Each row of a before or after table is a point. The points were changed in one or more steps. Then noise was added and the rows were shuffled. The steps act on columns, c1 being the first. Name the steps. A step turns or swaps two columns, mirrors them in a line or flattens them onto one, adds a multiple of one to another, or multiplies or shifts one. Angles are multiples of 10 degrees, from the lower column toward the higher: turns from -170 to 170, lines from 10 to 170 but not 90. Use the fewest steps. Two steps may share a column if one is a turn and the other turns, adds or multiplies; they go together, in the order done. Otherwise the lowest column goes first.

Before, 13 rows:
[[ -2 -27  24]
 [-10 -14  -8]
 [-14  -1  12]
 [ 37  23  21]
 [ 20  12  14]
 [ 95 -29  22]
 [  5 -15 -17]
 [ 24 -30  13]
 [-12   7  -3]
 [-10  -9  10]
 [ -6  -1   7]
 [-12  30  -3]
 [  1  38 -19]]
After (13 x 3):
[[-10 -10 -16]
 [ -7   3  12]
 [ 94 -76  43]
 [-11  13  -6]
 [ 19   2  28]
 [-13   5  23]
 [ 40   6  42]
 [  5 -17 -35]
 [ -3 -26  49]
 [  0  38 -40]
 [ 25 -42  27]
 [-12  -4  21]
 [-12  39  -7]]
Steps: add -0.5 times c1 to c2; multiply c3 by 2

Before:
[[ -6  24  30 -20  -4  34]
 [-28   0   8   1  -9   9]
 [-11  37 -16   2 -29  14]
 [ 56 -29  52  63 -38 -49]
 [  2  17   2 -29 -24 -10]
 [ -1  38   9  13 -19  28]
 [-19  57  25  -8  -7  -8]
 [ 74 -29  61  42 -75 -36]
 [ 12  35 -11 -14  19  15]]
After:
[[ -2  18   4 -23 -22 -15]
 [-18  57  33  -1  -4 -13]
 [-13  34 -19   9 -28  27]
 [ 59 -38  35  60 -43 -71]
 [ -2  35  11  20 -22  45]
 [ 17  34 -16 -10  21  23]
 [ 74 -38  38  38 -70 -60]
 [-30  -2  12  -3 -13  12]
 [ -4  27  35 -11  -4  61]]
Steps: add -0.3 times c1 to c3; turn c2 and c4 by 10 degrees; multiply c6 by 1.6

Before, 10 rows:
[[  7   2 -30   2 -12  -3   7   7  11]
 [ 10 -12   2   5 -12   6 -10 -16   0]
 [ 33 -20  12  -1   7   7   9  -2  20]
 [  5   4 -17   2  -2  15   6  35 -24]
 [-15  -2  26  -6   7  -4   3  -7   5]
 [ -6  -5 -17  -9   5  14  22   7 -13]
 [ -2  31  -7 -22  21 -16  12   2 -21]
 [  4 -11  -5   1 -26   5  25   0  -1]
 [  5   2  -1  19  -6  11   7  -9   2]
 [ 12   0   3  -8 -20  18  10 -21  24]]
After, 10 rows:
[[ 12  25  39  -8 -20  18  10 -17  68]
 [ 33   2  34  -1   7   7  10   4  63]
 [  4 -11 -14   1 -26   5  24  -3   1]
 [-15   3  78  -6   7  -4   4   7  15]
 [  5 -21 -97   2  -2  15   6  22 -69]
 [ -6 -18 -55  -9   5  14  23  -2 -35]
 [ -2   7 -21 -22  21 -17  12  -3 -70]
 [  7  14 -88   2 -11  -3   7  -9  29]
 [ 10 -11  29   5 -12   6  -9 -13   4]
 [  5   4  11  19  -6  11   7  -8   5]]
Steps: multiply c9 by 3; turn c2 and c9 by -20 degrees; turn c3 and c8 by 30 degrees; multiply c3 by 3

Before, 12 rows:
[[  4 -33  -3  18  -6 -26 -11  10 -12 -14  11]
 [ 13   6  12   0  -7  17  -7 -16   6 -21 -27]
 [ -1 -12   4   0 -16 -33  15  32   8 -20   9]
 [  7 -28  11   8 -21  -8  25 -18   2  -8   0]
 [-37  34 -40 -32   3   6 -14 -19  22   6   0]
 [-17   1   6  26  -6 -34  14   3 -18 -14  -6]
 [  5  -6  16 -30  18   2   4 -24 -11  -3 -36]
 [  2  16 -15 -14  32  32  15 -16  -2   0 -20]
 [-29 -22  -7   8 -32  -6  10  22 -24 -16  -7]
 [-17  -1  -8  -4  11  14   0  -8  22  14 -37]
 [-29 -26  29  18  -2 -22   8  17  -8 -29  22]
 [-18  30  -6 -17   0  10 -10   1   4  28   6]]
After, 12 rows:
[[  0  -1  14   3 -20  19  30 -25  17   1 -20]
 [ -1   6  12   4  15   0  27 -48  -7 -28  -9]
 [  4 -32 -12 -10   7 -29   0  31  -3   5  21]
 [ 15 -28   7 -19  17 -11 -10 -54  -9   0 -14]
 [-18  -6  -1  23  -4  -1  22 -71 -19  -4 -34]
 [ 14 -11   9  -8   7 -38 -14  96   0   5  -6]
 [-28  16  -9   5 -15  24   8 -47  12 -21 -28]
 [  9  30   0  20 -16  25  -5   3   7  14   3]
 [ 16  33  -1  36 -34   9  -2 -57  46   0  -4]
 [ 17 -24   8 -19 -25 -37 -18  51 -29  -8  13]
 [ 43 -21 -25 -13 -10 -15   4  67  -6  -9  -6]
 [ 14   1 -12 -29 -12 -34   6   8 -14  11  -3]]
Steps: turn c1 and c5 by 120 degrees; turn c3 and c9 by -60 degrees; turn c4 and c7 by 150 degrees; turn c7 and c11 by 60 degrees; turn c6 and c10 by -40 degrees; multiply c8 by 3

Before (14 x 14):
[[ 47 -43 -60  15  38  -8  -9 -21  47 -23 -13 -22 -74   5]
 [  6 -95  32  -1   2  -2  38  23   3  11 -14  24  -5  66]
 [-25 -66  -8  25 -23  -4 -15 -46  -2 -11   6  23   9   0]
 [-18 -17  26  -3  10   1  31   6 -18 -41  -6   6 -33  23]
 [ 37 -26 -22 -42  -2 -38 -14  22  28 -11   4  -5 -19   0]
 [ 56 -35   4  22  14  31 -33  34  -6 -19 -45 -34 -32   8]
 [  2  -7 -14 -24  38 -73 -17  15  40 -15 -21 -62   0 -48]
 [-40 -91 -30 -56  10 -22  47  84  17   1 -41 -30  -2 -29]
 [-21 -20   6 -28 -14 -41  49  25  23 -10 -16  17  59  72]
 [-33 -18 -37   6  69  -6  24  -3 -25  19   8  41 -26  25]
 [-24  -4 -11  -9  10   6  28  31 -40  51   6 -41 -14   7]
 [  1 -24   7  21 -14 -14  11   4  33  13  -7  14   9 -14]
 [-54 -21 -13   0 -19 -12 -17  45  10  31  23 -14 -22  24]
 [  3 -40 -22  50  23 -28  39  22 -48   4   5   5 -14   1]]
After, 14 rows:
[[ 22 -90 -27 -73   8  16 -22  64  18   4  64  55  38 -25]
 [-13 -39 -23  29  22  24 -33   9 -46  13  16  22  10   6]
 [  4 -87  34   1   0   9 -22 -10   5 -10  25  28 -12  62]
 [ 26 -63  -7  49 -23   1   9 -45   2  11  -6 -32   9  -6]
 [ 33 -15 -15  14 -17  25   6  30  13 -21 -26  33  40  28]
 [ 11  -5 -12 -25  20  21 -33  46 -37 -50  13   9  28  12]
 [-56 -38   6   4  14 -29  46  47  -5   3  26  16 -12  18]
 [ 61 -19  14 -14  -9  33 -37  -6  25  26  37  32 -49  45]
 [ -5 -23   9  38 -15  14  -5  -8  36  -2  11  10  -3 -14]
 [-83 -40 -60 -16  43  -1  15  11  38  25  14 -27  21  36]
 [ -1 -18  28 -13   7 -27 -18  -3 -24  31  21   7  32  33]
 [-38 -17 -26 -42  -1  31   4  15  28  27 -12  15 -16   6]
 [ 17 -20 -39 -61  72  19 -23 -32 -18 -10   0  15  34  35]
 [-14  -6 -13 -61  34  50  25  61  42  51   6 -12  14 -45]]
Steps: turn c13 and c14 by -20 degrees; turn c1 and c13 by -140 degrees; add -1 times c5 to c4; turn c6 and c10 by -150 degrees; turn c7 and c11 by 150 degrees; turn c8 and c12 by 60 degrees
